Rows are points. The points of each table are mixes of a few directions, plus a little noise. How many directions does each table use, and how many do they share? Where both have some left over, give the other angles between the two spaces (their principal angles), to ten degrees, smallest first.

First (5 x 2)
[[ 16  -5]
 [ 28  -9]
 [ 26 -10]
 [-95  32]
 [ 24  -9]]
Second (6 x 2)
[[-50  82]
 [ 24 -39]
 [ -6  10]
 [ -8  12]
 [ 12 -20]
 [ 28 -46]]
Directions: first 1, second 1, shared 0; angles 40

First (8 x 4)
[[ 42  -5 -38  48]
 [-35   3 -62  85]
 [ -7   1  24 -31]
 [ 43  -5 -41  52]
 [-53   6  31 -38]
 [-35   5  64 -82]
 [ -3   1  48 -64]
 [ 46  -5 -26  31]]
Second (5 x 4)
[[-42  34   8 -29]
 [-59  48   9 -41]
 [ 46 -18  52  29]
 [  2 -33 -95   6]
 [ 53 -31  26  35]]
Directions: first 2, second 2, shared 0; angles 30, 60

First (7 x 8)
[[ 12  40 -41  20  12 -22   9  -9]
 [-26  18  25 -32 -30   2 -37  49]
 [-11  -6 -14  34 -10  25  18 -34]
 [-36  34  28 -41 -43   1 -52  67]
 [ 61 -22 -15  -5  69 -44  34 -25]
 [ -4 -27   1  21   0  22  18 -32]
 [  1 -34  15   2   4  15  10 -15]]
Second (7 x 8)
[[  7 -29 -22   2  16  17   2  -4]
 [-10  58  34  -1 -28 -33   0   3]
 [-34  79  95 -27 -64 -45 -18  27]
 [ 15 -25 -37  13  26  15   8 -12]
 [  7 -77 -24  -8  23  44  -6   6]
 [ 10  -2 -25  13  13   1   8 -10]
 [  8  -7 -22   9  11   3   6  -7]]
Directions: first 3, second 2, shared 1; angles 50

First (10 x 9)
[[ 53  13 -11 -25   4 -17   1 -29 -15]
 [-49  -5   4 -20   6  -6 -13  26  46]
 [ 20  29   1 -13  -1  -1   3   1 -10]
 [ 21  17  -7 -38   7 -19  -7  -8  14]
 [-34 -60   1  48  -3  15   2  -5  -3]
 [ 31  43   2 -13  -4   1   7   1 -20]
 [-74  19  20  19  -8  26   0  58  23]
 [ 14  19   3   8  -5   9   8   2 -20]
 [ 49  20  -1  14  -7   8  14 -20 -47]
 [-31 -95 -12  18  11 -14 -13 -27  30]]
Second (7 x 9)
[[ 15 -32  -7  11   1  -4   0 -23  -8]
 [-30 -15   8  33  -6  18   6  15  -6]
 [ 38  55  -6 -68   9 -28  -9  -2  17]
 [-42  -9  12  40 -10  26   5  26  -6]
 [-14 -26   3  29  -3  12   3  -1  -8]
 [ 41 -49 -19   0   7 -20  -3 -51 -10]
 [ -6  76  11 -46   0  -2  -4  38  20]]
Directions: first 3, second 2, shared 2

First (9 x 12)
[[-49  40 -12  11  15 -12 -18 -14  32  20 -25  16]
 [ 25 -16   8  -4  -5   8   8   6 -12 -15  17  -3]
 [ 16 -48   9 -27 -18 -10  16  29 -49  24 -24 -35]
 [-32  47  -3  16  20  -2 -18 -14  41  -8   4  32]
 [-39  29 -18  13   9  -9 -13 -18  25  21 -25   7]
 [ 45 -33   3  -3 -14  15  15   2 -23 -20  26 -15]
 [ 39 -25  -7   6 -14  17  12 -11 -13 -17  24 -13]
 [ 28 -30   4  -8 -12   6  12   8 -25  -5   8 -17]
 [-34  36  15  -3  20 -12 -15  12  23  -1  -5  29]]
Second (11 x 12)
[[-10  34 -48 -31  21  -7 -58  26 -11  14 -32 -79]
 [  4 -13  18  12  -9   2  23 -10   4  -6  13  31]
 [ -4  14 -18 -12   8  -2 -23  10  -3   6 -13 -32]
 [ -1   0  -1   0   0   0   0   0   0   1   0   0]
 [ -3   8 -11  -7   5  -2 -13   7  -2   3  -8 -18]
 [ -6  20 -28 -18  12  -5 -33  14  -7   8 -19 -46]
 [ 13 -41  57  36 -25   8  69 -30  12 -16  39  95]
 [  4 -14  20  12  -9   3  24 -10   4  -6  14  33]
 [ -4  13 -18 -12   8  -3 -22  10  -5   5 -13 -30]
 [  4 -13  17  11  -7   3  21  -9   4  -5  12  28]
 [  2  -8  11   7  -6   2  14  -6   2  -4   8  19]]
Directions: first 3, second 1, shared 0; angles 60

First (11 x 18)
[[-35  -8   4 -44  11  35 -43  47 -34  -2 -23  45 -17  25  57 -22  40   4]
 [ 41 -47 -27  34  16  -2  13 -50  17  49  14 -25  -8 -62   4  21  -7 -36]
 [-35  31  35 -40  -5  24 -43  40 -19 -39 -24  15   4  28  18  -5  24  34]
 [-27  34  24 -19  -3   1 -17  29 -14 -21  -4  19  -8  40   7  -9  -1  22]
 [ 21 -30 -34  21  -7 -11  38 -26  26   5   4 -14  29 -37 -33  -3   1 -10]
 [ -1   9   6  11   5  -6   2 -11  12   3   9  -3   2 -13 -12   5 -10  10]
 [ 16   8  -6  25  -8 -25  32 -22  18  -1  15 -18  10  -3 -36   6 -26  -1]
 [-23  19   0   6   2 -13  15   5  16  -8  13  22  12   4 -26 -17  -8  28]
 [-11   9   1 -27 -13   3  -5  40 -32 -15 -13  17 -15  62  24 -16   8 -11]
 [ 15   1   5  20  10 -10   2 -22   4  24  16 -11 -19 -10   3  14 -21 -11]
 [ 42 -26  -9  14  -8   2   6 -31   7   6  -8 -45   9 -34  -6  26   0 -28]]
Second (10 x 18)
[[ 17  20   8 -13   1  22  14  47 -34  -3 -43 -19   5  10 -31   5  22   4]
 [ -7  -6   4   8  -4 -12 -10 -22   7   7  29  10  -5  -1  14   1 -10  -9]
 [-12 -16 -37   1  17  -3  12 -26  50 -17 -11   5   7 -22  13 -12 -17  27]
 [  2   1 -22  -9  13  13  18  14  10 -14 -38  -9   7  -9 -12  -8   4  21]
 [ 10  11  10  -6  -4   8   2  22 -22   4 -14  -9   1   9 -14   6  11  -3]
 [-14 -17 -26   4  10  -9   2 -34  44  -9   9   9   2 -18  18 -10 -20  15]
 [  4   2 -21 -10  13  16  21  19  10 -17 -45 -13  10  -8 -16  -7   5  23]
 [ -3  -7 -23  -3  11   4  13  -4  25 -12 -19  -2   6 -11   0  -8  -6  18]
 [-17 -15  29  23 -22 -38 -40 -55   6  28  93  30 -17   5  41   6 -24 -41]
 [ 21  28  77   3 -36  -3 -28  42 -95  39  38  -3 -16  43 -18  27  28 -56]]
Directions: first 5, second 2, shared 0; angles 50, 50

First (10 x 24)
[[ 27 -43 -18  30  26 -10 -49  36  12  22   2 -27  28 -42  10   2  -3 -23
   25   1  65  17  11  55]
 [  4  -6  -2   4   3  -1  -7   4   3   2   0  -4   2  -5   1   0   0  -4
    3   1   8   2   1   6]
 [ 17 -24 -10  17  15  -5 -29  21   7  12   1 -16  16 -25   5   0  -3 -12
   14   1  36  10   6  30]
 [ 20 -31 -14  20  20  -8 -35  26  10  16   1 -22  19 -31   7   1  -3 -15
   18   0  47  12   7  40]
 [ 30 -44 -19  31  27 -11 -52  37  13  23   2 -27  28 -44  11   1  -5 -24
   26   0  67  17  11  57]
 [-12  17   8 -12 -12   4  21 -15  -5  -8  -1  11 -12  18  -6   1   2   9
  -11  -1 -26  -6  -4 -22]
 [-29  45  20 -30 -28  10  51 -37 -12 -21  -1  29 -28  45 -10  -2   3  23
  -26   0 -68 -16 -11 -57]
 [ -8  11   5  -7  -6   2  13 -10  -3  -5   0   7  -7  12  -2   0   0   6
   -7   0 -18  -5  -3 -15]
 [-12  17   8 -12 -11   4  20 -14  -5 -10  -1  11 -11  17  -4   1   2   8
  -11  -1 -26  -6  -4 -22]
 [-38  56  24 -38 -35  13  64 -48 -17 -27  -2  36 -35  56 -13  -1   5  28
  -33  -2 -87 -20 -14 -71]]
Second (8 x 24)
[[  0   4   1  -4  -2   1   5  -1   0  -1   0   2  -2   3  -3   0   1   1
   -1  -1  -4  -1  -1  -5]
 [ 35 -52 -22  37  33 -14 -61  42  14  26   1 -33  32 -51  12   2  -5 -26
   29   1  79  19  14  67]
 [-40  61  26 -41 -39  16  71 -51 -18 -31  -3  41 -40  63 -14  -1   4  32
  -36  -1 -95 -23 -14 -77]
 [-23  34  15 -24 -22  10  41 -28 -10 -18  -2  23 -21  36  -9   0   3  18
  -20   0 -53 -13  -8 -45]
 [  1  -3  -3   2   1  -2  -4   4   1   1   0   0   1  -2   2   1   0  -1
    1   1   4   0   1   3]
 [ -3   4   2  -4  -3   2   7  -4   0  -1  -1   2  -2   5  -1   0   0   2
   -3  -1  -7  -2  -2  -5]
 [ 15 -24  -8  17  16  -7 -29  19   7  12   1 -15  16 -24   6   0  -1 -12
   15   1  37   9   6  30]
 [ 16 -25 -11  18  14  -5 -30  21   8  12   0 -18  17 -26   5   1  -2 -14
   15   0  39  10   7  32]]
Directions: first 1, second 1, shared 1

First (10 x 32)
[[  0  -2   1  -4   6  -1   5   5   7 -12  -5   5  -1  -4   4   1   8  -6
    5  -2  -2  -4   2   5  -5   3   6 -10   2  -3   0  -6]
 [  2  10 -11  13 -19   4 -20 -15 -21  41  20 -22   6   9 -16   0 -26  19
  -18   9   6  18  -8 -18  19 -11 -14  37  -6  10  -5  22]
 [ -6 -21  23 -31  44 -11  47  35  47 -94 -46  48 -11 -21  39   3  61 -43
   40 -19 -14 -38  16  40 -40  23  33 -78  14 -20  11 -51]
 [  2   8 -11  14 -19   5 -20 -17 -22  42  21 -20   4   9 -17  -1 -27  19
  -18  10   6  18  -8 -18  18 -10 -15  36  -6  10  -4  23]
 [  4  21 -23  32 -45  10 -46 -36 -48  95  48 -48  10  20 -39  -2 -61  43
  -42  20  14  40 -17 -41  40 -22 -33  81 -14  21 -13  53]
 [ -1  -7   8 -10  15  -3  16  11  16 -31 -15  15  -3  -8  15   1  20 -15
   14  -6  -4 -12   5  13 -13   7  12 -26   4  -7   4 -16]
 [  3  11 -12  16 -24   5 -24 -18 -26  50  25 -26   6  13 -21  -2 -33  24
  -23  11   7  20 -10 -22  22 -12 -17  44  -9  11  -6  27]
 [ -4 -17  21 -27  38  -9  39  31  41 -80 -41  42  -9 -17  35   3  52 -38
   35 -18 -11 -34  14  34 -35  19  27 -70  13 -16  11 -44]
 [  4  17 -19  24 -35   9 -37 -29 -38  76  37 -38   9  16 -32  -3 -49  34
  -33  15  12  32 -14 -32  33 -17 -28  65 -13  15  -9  41]
 [ -3 -19  22 -28  40  -9  43  33  45 -87 -43  44 -10 -19  35   2  55 -40
   38 -17 -13 -35  15  37 -38  20  31 -74  12 -18   9 -48]]
Second (8 x 32)
[[-22  25   1  10   6  -2  16  11  18 -35 -45 -20  13  27 -12   4  -7 -19
    8 -32   4 -34  28  21  32  -7  -1   8   3 -34  -8  -2]
 [ 29 -63   7 -33  11 -26  13  -6  42  37  48   7  -5 -24  32 -30  13  23
   12  55  26  21 -22 -24 -69  62  16 -13   2  29   2  -7]
 [-17  40 -16  36 -22  16 -16 -10 -30   8 -19 -35  12  30 -33  11 -35   4
  -17 -24  -5 -15  16   5  63 -38 -20  44   0 -19 -10  25]
 [ 27  -8  14 -10  20   2  27 -14  22  31  41  39 -41 -37   4 -18  26   8
   15  34  16 -17 -37 -12 -48  49 -16 -42  -8  37 -29  -3]
 [-36  11 -12  22 -22  -6 -39   3 -31 -32 -54 -45  41  51 -15  27 -36  -1
  -19 -35 -14  12  46  11  60 -60   5  52  14 -48  21  12]
 [-21   8   9  34  13   7 -30 -23 -45 -38 -42  33 -26   5 -20  46   8  11
    5  -9 -21 -27  15  20  16 -49 -26 -27  25 -24 -18   5]
 [ -3  18  10 -62 -15 -19  -3  39  24  30  28 -14  26  11  13 -21  -6 -30
  -25 -22  20  95  -9 -37 -30  26  28  25 -46  23  39 -13]
 [ 42 -31 -13   1   6  28  33  -1  -2  -2  44  33 -19 -62  31 -21  37   1
   21  30 -24 -32 -38  16 -24  19  15 -47  11  37   5 -17]]
Directions: first 1, second 6, shared 1
